Rows are points. Two turns around zero, p and q, are shown by what they do to some points. Write where each new point lands after one turn and then the other. Backwards means that the second turn is done in reverse. Each puzzle has new turns, and all numbers are rounded.

Turn p:
[-33 -12] => [-34   7]
[ 1 27] => [15 22]
[29 26] => [38  7]
[  3 -42] => [-20 -37]
Turn q:
[ -6 -49] => [ 47 -16]
[13 18] => [-15  16]
[-7 31] => [-32   0]
Where do these land?
q, then p backwards: [-12 -14] => [17 -6]
q, then p backwards: [ 43 -20] => [ 4 47]
q, then p: [-13 -27] => [ 10 -28]
q, then p: [13 35] => [-16  34]
p, then q: [-31  26] => [-40  -4]

Turn p:
[ -9  10 -60] => [ 37 -30 -39]
[ 8 22 -1] => [20  4 11]
[ -6 -30   8] => [-31  -4  -7]
[19 18 -6] => [20 -8 16]
[-25  29  32] => [ 7 49  5]
[ 13 -48  27] => [-54 -11  15]
Turn q:
[ -3 -29  30] => [-34   5  24]
[ 50  12 -18] => [48 -3 25]
[-33   8 -22] => [ -5 -15 -37]
[ 19 -18 -16] => [ 10 -22  18]
[-34  26  27] => [-21  35 -30]
Where do these land?
p, then q: [13  4 25] => [-12  26  -2]
p, then q: [  4  36 -32] => [29 -7 38]
q, then p: [-22 -14  43] => [ 13  41 -26]
p, then q backwards: [  6  16 -44] => [  9  13 -44]
p, then q: [ -2 -42   9] => [-30 -14 -28]

Turn p:
[-6 -8 12 74  3 21] => [-26 -42  10  58 -18  -2]
[ 69  -9 -28 -12  10  14] => [42 39 13 34 39 -1]
[-15  -4   9  -6 -37   0] => [ 17 -14 -21 -12 -25   0]
[-13 -11 -35 -14  19  13] => [ -9   2 -18  -4  37  21]
[ 14 -23 -40 -10  17 -41] => [  4   5  -7 -11  54 -35]
[-31 -10   2 -22   7   4] => [ -8 -12  -6 -30   6  20]
[14 -1 38 -3 12 26] => [ 10   0  37   6 -18  25]
[-13  41   1   7   9 -60] => [-40  22   0 -25 -12 -52]
[-20  25  41 -13 -39  23] => [ 10   0  -8 -16 -63  24]
Turn q:
[-23  19  -3  -5  18 -17] => [ -5  -2  11  19  22 -24]
[-15 -14 -12  27   9  -5] => [ -3 -17  14   6  20  22]
[ 34 -13   0 -13  12  -7] => [ 31  11 -23  -8   1   3]
[ -9  27 -36   2 -14 -16] => [-14  -1  -5  48  -3   0]
[40 21 -5  2 26 28] => [19 55  2 -2  0 12]
[-13 -20  85   2 -76  -9] => [ -4 -61  23 -52 -77 -29]
[-13 -20 -29 -15  25  27] => [-24  16 -22 -11  36  16]
Where do these land?
p, then q: [-32  15   3  25  -7 -35] => [-17 -46 -16  17   9 -12]
p, then q: [ 18  10 -32 -34 -45  37] => [  1  55 -14  34 -18  35]
p, then q backwards: [ -7  -3  47 -13  33  27] => [ -7  -5  13  57 -11  25]
q, then p: [-13 -26 -31   1 -16 -44] => [  5 -38  -4  29  41   1]
q, then p backwards: [-12  15 -41   7 -14  19] => [ -8  27 -13  22  20  28]
q, then p backwards: [ 31 -10  20  13 -13  -8] => [  4  -8  26 -17 -27  10]
q, then p: [ 14   1   5 -37  28 -40] => [ -1  22  10  10  37 -43]
q, then p: [ 2 -2 28 38 33 44] => [  3  29  37 -26 -32  37]

Turn p:
[-20  32 -11  -7  38 -28  12  -5   8] => [ 54  18 -11  16  -5   4  -8   0  18]
[-29  25  23  29 -12 -14  -1  -5  14] => [  7  22 -19   4 -41 -16 -15  -1 -18]
[ -2 -48 -10 -26  -5  -8 -15  19 -47] => [-17  -8  22  -4  61 -35  -1 -14   2]
[-18  37  45   9  33  24  10  -9  29] => [ -1  45 -17  30 -36  29  -9  32   6]
[ 37 -27 -22  16  -1   0 -26  21 -22] => [ -6 -39  35   6  25  -4  12  -7 -29]
[-12 -34 -25 -19   1  -7  -7  23  25] => [ -8 -31 -11  24  14 -17   7 -22  28]
[ -3  18  27  35   8  12  43 -49  22] => [  5  46 -22 -15 -45  29  36   7 -10]
[ 17  46  31  22 -17  14  59   4   3] => [  7  18  -3 -33 -48   3  19  61  -1]
[ 19 -25 -49 -11 -41  38 -30   6 -42] => [-30 -54  -2 -35  57   5  -9  -6 -29]
[ 12 -24  -9 -49  -4 -30 -45  -6  10] => [ -9 -18  29   5  19   2 -31 -50  33]
Turn q:
[ 31  19  34 -25  10  10  17 -32 -13] => [ 11 -16  25 -11  22 -34  42  16   2]
[-32  -5  27   4  20  16  97  25  26] => [-40  40  36   8 -61 -38   6  52 -26]
[ 13 -11  11 -33  -5  34   9  10 -14] => [-12 -31  -4 -29   1 -12   9  24 -19]
[  0   0 -46  19  16 -15 -16  -2 -11] => [ 25  18 -23  20  12  20 -13 -19 -20]
[-33  33 -21  14 -25 -16 -56 -18 -15] => [  6 -13  -6  12   7  26  -4 -78  11]
[  6  -3 -35  -5   1 -42 -26  11   3] => [ 25  -1 -20  22  17   3 -42 -16   5]
[-33 -21  15  -4   7  27  62 -17  63] => [-52  21  -7  32 -52 -27  31  44  10]
[ -7  32 -44  18 -10   9 -30  18  16] => [ 12  18 -42 -12 -15   6 -12 -47  -1]
[ 15  -4  -4  50  -2 -16 -41   5   4] => [ 20  28  -9  -9  17  42 -12 -17  30]
[ 13 -34  39 -29  33  13   2   3 -36] => [-22 -20  26 -17  46   0   4  42 -23]
[ 27 -19  20 -18 -33  10  11 -18 -42] => [ 21 -52  26 -16   2  13  19  24  -5]
[ -1  12   5  10 -12 -31 -28  15  20] => [  5   9  -1   0   4   0 -29 -23  36]
Where do these land?
q, then p: [-41  -7 -10  13  14 -47 -13 -16 -24] => [-10  34  -1  15 -11  26   3   0 -56]
p, then q: [-28  -2 -37  -4 -27 -22 -45 -24  -5] => [ 15 -26 -20  36  48  19  25 -10  -2]
q, then p: [  5  16  -5 -17 -34 -14   1  -9 -14] => [-22   0  23 -10  -4   1  21 -26   1]
p, then q: [ 22  10  48  -2 -36   9   1  -6  28] => [-34 -36   7  -7 -36   1 -10 -29  18]
p, then q backwards: [-21 -47 -24 -10  12 -21  -3  15 -11] => [  4  31   3 -29  20 -17 -24 -34   6]
q, then p: [ 29  15  36 -20 -10  44  23 -33   7] => [  7   5   3 -11  -7 -41  36  13  56]
q, then p backwards: [ 20  29  40 -28 -12  34  -9 -23  44] => [ -5 -44  -8 -21 -35 -12  56  18  12]
p, then q: [65 -3  6 38 42 26 51 11 25] => [ -9  12  31 -48 -70  -4   4  54 -16]
q, then p backwards: [-35   9 -28  -4   5 -20  11  17   1] => [-21   5  18  19  -1 -11 -40  -1  10]
q, then p backwards: [ -9 -25 -16  53  33  26  25  38 -17] => [  3  38  43  29   8  35   0 -44 -24]
q, then p: [ -6   4  -8 -19  15 -15 -41  30 -35] => [  1  23  15  21  41  28 -16 -25 -10]

Turn p:
[-26  -5  23  -1  -4  17 -47   7 -37 -33  12 -35] => [-14  -8 -51 -16 -31 -42 -33   1 -12  -1 -15 -16]
[-22 -44 -25  -7  10  22  70 -28  20  -6  29   9] => [ -8 -25  22 -16 -16  40  66  37 -17 -25  12 -26]
[  2  -9   7  10 -20  -5  73   9 -28  22 -60 -18] => [  9   4  55   5  26 -19  39   1 -26 -10 -70   6]
[-14  22   8 -44  20 -49 -25  30  19  34  21  -7] => [-41  -1  12  24  -3 -19 -11  -1  22  64  34  19]
[ 17 -29  33 -23 -14 -25  -5   5 -26  -8   4 -18] => [  0  -6  13  -9 -21 -47 -12  17 -21  -3   4  29]
[ 31 -25 -36  19  13  14 -17  19  34 -13 -14 -35] => [ 63  -6  -5 -28 -19  10   4  -1  28  29  -7 -11]
[ 25  28 -16  16 -41  12 -41   0  42  -8  62   8] => [  8  41 -34  15 -43  35 -22   5  53 -16  34  14]
[  2  42  -5  -3  -4 -13 -66 -28 -25 -18  -5 -19] => [  1  26 -61   0  20 -45 -24 -22  15   1  18   1]
[ -8  21  17   9   5  -6  13  34  32 -30 -18  -1] => [ -2 -20  31   7  -7  -4 -18 -21  38  -4 -15 -24]
[ 17  16  14  21  -9  10  38  -6 -81  14  31  -6] => [-22  53   5  -4  18 -11 -15  54 -43 -28 -30  -7]
[-30 -38  13   6  17   8  24 -38   7  49   2  22] => [ -4 -21   6  33   3  32  37   3 -60   3  13  -2]
[ -3   1 -21  15 -11 -27 -30  12  11  -3 -12  44] => [  7 -25 -17  16  27  20 -20  -6  29  -2   5  34]
[ -2  -4 -24 -37  10  26   1  10  34  27  -7  20] => [-13  -4  10 -20  -5  42  23 -29   4  30  14  12]
[ 11  25  12  21  26  17  11 -24  -1 -27 -45  36] => [ 16  -8  14  -8  48   9 -16 -40  -8 -38   1 -28]
Turn q:
[-25 -26  -1  29 -25   5  10 -32   8 -39 -12  -4] => [ -9   9   9  34  -9 -10 -23 -39  31 -31   0   6]
[ -4  -5  40 -21 -16  13  -8  37  10  19 -35 -13] => [ 10 -25  21   3  33   8  16   6  29  38 -18 -24]
[  7  14  26 -70   4   2  23  14 -32  12 -50 -47] => [ 40 -36 -20 -25  68 -15  -6  -7  -7  18 -24 -51]
[  3  25   7  10  23  -5 -55  18 -20  41  36 -40] => [-14   8 -41  13  22  38  -4  45 -25  48  22  12]
[ 10  37  18 -67  14  21 -10  21  -5 -35 -39  -3] => [ 35 -20  -8 -60  44  -6 -13  26  38  -7 -19 -18]
[  9   7 -14  20  -9 -11  35 -39  37  -5 -15  40] => [  6  22  17 -12 -51 -31   3 -36   2  -9 -26  17]
[  2 -25   2  15  15 -25  -4 -17 -12  -4 -13  38] => [-21   9  23   9   2 -20   3   3 -19 -23 -25  26]
[ -9  24  15   7  -5   4 -24  28 -46  42  75   1] => [-29  13 -10  11 -12  55  -7  58 -43  22  24 -34]
[ -8  39 -17  33  -9   0 -37  -8 -27  36  40 -12] => [-35  24 -50  14 -23  38  -9  25 -21  23   5  -2]
[-36  -5 -33   8   8 -27  10 -11  35 -16  21  15] => [-25  31   7  -8 -23 -36   2 -16   7  -9  39  11]
[ 20 -32 -39  33 -33 -19  11   4  10 -18  -3  13] => [ -8 -19  -2  35 -42 -25  28 -11   8 -32   3  14]
[ -5 -35 -40   4  10  29  22 -26  24  -9 -16  32] => [-14 -11  22 -25 -20  -3  13 -54   3 -34   3  29]
[ 33  -2  47 -67   5  14  -4   4   6  -8  -7 -32] => [ 52 -46  14 -22  37  -2 -35  17   4  26  -1 -11]
[  3 -15 -11  66  19   0  31   4  12 -17  18  14] => [ 12  41  17  31 -28  10  30 -17  -8 -30  16  25]
Where do these land?
q, then p: [ -4  -3 -42  23 -36  27  35   8 -71  16 -27  -1] => [ 29 -12 -24 -38   5 -23  56   8   1 -32 -42 -46]
q, then p backwards: [ 30  16  13 -19  23   9  -1  -1  10  34  41   8] => [ 26 -46  -2  -9  29  20  -3  14  -8  25  17  -2]
p, then q: [-39  -6 -22  25  24   0  34  -4 -20   8  10 -13] => [ 17   0 -13  15  40  10  42 -22  -2  -2  15 -17]
q, then p: [ -9 -19 -22   0  -4 -50   0   2 -15  20  -2  28] => [-27 -27   2  24  22 -29   6  26   2  -5 -28   0]
q, then p: [-19 -21  26 -36  18   5  -6  49   0 -12  14   6] => [-17 -10  33  -5 -37  -7 -28  14 -15  27  16 -29]
p, then q backwards: [ 43   0 -31 -12 -35 -26 -13 -34  18  -4   0  32] => [  6 -11 -21  24  49  18 -12  16  26 -47  -2 -17]
q, then p backwards: [ 67  20  24  26  22 -33   9 -17  20 -54  32 -25] => [ 65 -39  16  51 -34 -32 -35 -14  -1   8  18 -23]
p, then q: [-12   4  -5 -17 -19 -24 -32 -34 -33  19 -10   3] => [-29  32 -10 -16 -13 -21  20   4 -31 -31   1   7]
q, then p backwards: [  7 -30 -22 -15   2  53   8  53  52   7   3 -54] => [  1 -25 -43 -25  35 -19 -17 -26  81  -5 -17  22]
p, then q: [-32   5  43 -17 -28   1 -24 -45   0 -11  21  21] => [-37  25 -13  27 -26 -10 -24  -2   9 -51  25  -6]
q, then p: [ 13  39  25  -8  -8  21  31   0  16 -15 -33 -33] => [ 50  37  19 -16   4  -4  17 -25   9  18  26   6]
q, then p backwards: [-31 -43  18  16  17  34 -17  -2  17 -13 -51   9] => [  4  38 -15 -17 -22 -21  23  20  20   5 -46  43]
q, then p: [-24  37   1  -7  49 -15   2  10 -17 -42  35  -5] => [-35  27  -3 -29   4  -6 -40  10  48  19  20 -21]
q, then p: [ 10   1  -7  41 -24  -1 -26  16  22  46 -34  24] => [ -5 -13  27  34  13  32  41 -22 -14 -11 -43   8]
